Each wall is flat, endless, passes through zero and stands at right angles to its row. A trip goes straight from one point to another. Which walls does it cross, in order?

Walls:
(1): [ 37 -17   1]
(2): [-12  29 -20]
(3): [ 27   6 -11]
(4): [-1 25 18]
(5): [-25 -28   6]
Trips:
[-4 26 60] to [-38 -28  53] => 5
[ -5  -1 -49] to [-29  26 -13] => 3, 4
[ 17 -39 -45] to [ 28  31 -46] => 5, 2
[ 10   0 -28] to [-13  19   3] => 1, 4, 3
[-33 -14 -10] to [-23  27  -1] => 4, 5
[-14 -14  -7] to [-1 -7 25] => 4, 1
[  4 -27   4] to [14 -3 11] => 3, 5, 4

Walls:
(1): [-28  15  13   2 -34  21 -16  14]
(2): [ -6  12 -38 -46 -14   6  20 -16]
(3): [-1 11  0 -4 19 34 16  9]
(4): [-19 -25  16  10 -10  -5  19  23]
(5): [-33  -3  24   3 -12  34  20  26]
(6): [ -8  13 -30   8  -6  45 -17 -19]
(7): [-20  16   3 -12 -14 -23 -22   2]
(8): [  3  -6  24  19 -10 -27  11   0]
Trips:
[  0 -26 -16 -22  10  28  13 -13] to [  8 -10 -12  13 -17   4  60 -43] => 4, 8, 5
[15 -1 -2 -6  6 27  2 35] to [  1  13  -8 -26  -3   8 -17  19] => 2, 4, 7
[ 19 -12 -32 -25  22  16   3 -16] to [ -1 -25  27  26  31  24 -16  -3] => 2, 5, 4, 8

Walls:
(1): [ -4 -16 -16  -8 -17 -32  48   7 -30  12   1]
(2): [-35 -12  -2   1  13 -18 -33  -8 -22   2  17]
(3): [  9 -16  16   3 -25   6  12   4 -11   2 -19]
(4): [  6 -25  19  -7  -3  -8 -14   2  -7   2   3]
(5): [-15  -8  -2  -7 -25 -21   3 -13  -9 -14  -5]
(6): [15 -4  4 23  1 29 -9 13  8 16 21]
Trips:
[ -3  13 -43   1   2  -6  34  11   7  -5  -5] to [-18  20  -4  22  20  32 -18   4  17   4 -36] => 5, 1, 6
[ 30 -41   1  16  -1  -6 -29   7   9 -10  -3] to [  0  10  26 -25   5  24  38  -1 -15   1  -3] => 2, 1, 6, 4
[ 33  -5 -20   7  12   7  12 -20   4  11   3] to [-1 25 -6 16 15 14  3 29 -1  5  1] => 1
[ -3  -9  -4  37 -33  10  42  18  -2   1   2] to [-25 -32 -14 -10 -42   1 -30  -1   3 -30 -13] => 4, 6, 2, 1
[ 14  35  -9 -13 -13   2  -9   6  -3   7  -5] to [ -9  -8  -3   7  -9  13 -19  12  -8 -12  35] => 6, 2, 4
[ 19   4   0 -28  -1 -54   4  -8 -23   8  -6] to [20  3 33 12 10  3  5  4 18  4  6] => 2, 5, 6, 1
[ 13  23  -2 -11 -13  -4  -7  60 -33  23 -14] to [ 14  23 -12 -10   4   0  -7  -8   3  10  20] => 4, 3, 1

Walls:
(1): [ 52   2  39   2   5  34   3 -12  24 -38 -13 -18 -23 -22   4   4 -33  -2]
(2): [  8  -8 -60   1 -11  42  29  13  20  33 -15  15  10  25  20 -20 -17  43]
(3): [  6  -2  21 -13  -9   1 -44  -6  -5  27  22   5  12  -8   2  24   4  -4]
(4): [  2  29  -8   5  19 -16  -7  16 -31 -23  -4  19   7   4 -16  25 -19  12]
(5): [ 14  15 -20  -1  13  -4 -12  13 -24 -27  12 -41 -55 -14  19  20 -49   5]
(6): [ -2  -2 -15  -5 -17 -12   1  26 -20  -7  12  -4 -20 -11  -9 -19 -40  23]
(7): [ 17  14   1  -6   4 -11  24  -2  28 -17  16  12 -27  19 -16  21  12 -16]
(8): [ 58 -28  27  19  -1  11   8  26 -16 -25   7   3   2  11 -15  -4 -32  -5]
(9): [ 17  37  -7  23   1 -15   7  25  -8 -39 -33  19   2 -14  29   6  35  21]
(10): [  5  35  13  24 -14 -31  -2   1   7 -13 -33  10  -1  13  22   0  -8  17]
(11): [ -8   2  -1  25  60  12   6   3  16  -4  14 -23  18  19  30  37  -3  24]
Trips:
[ -5  -5   2 -22  -5  10 -31  -9   2  19   6   7 -33 -24  30 -40  24 -13] to [-30 -10   6 -20  18  11 -50   7  -9  31   1 -21   2  15   2  27  -8 -39] => 5, 11
[-35 -42  19  58  15  15 -25  25  -8 -37  -8   3  12 -12  36 -22 -25 -10] to [-10 -23  23 -31  29   7 -14   7  -2   9  -5 -11  21 -37 -15  -8 -14  14] => 10, 9, 3, 5
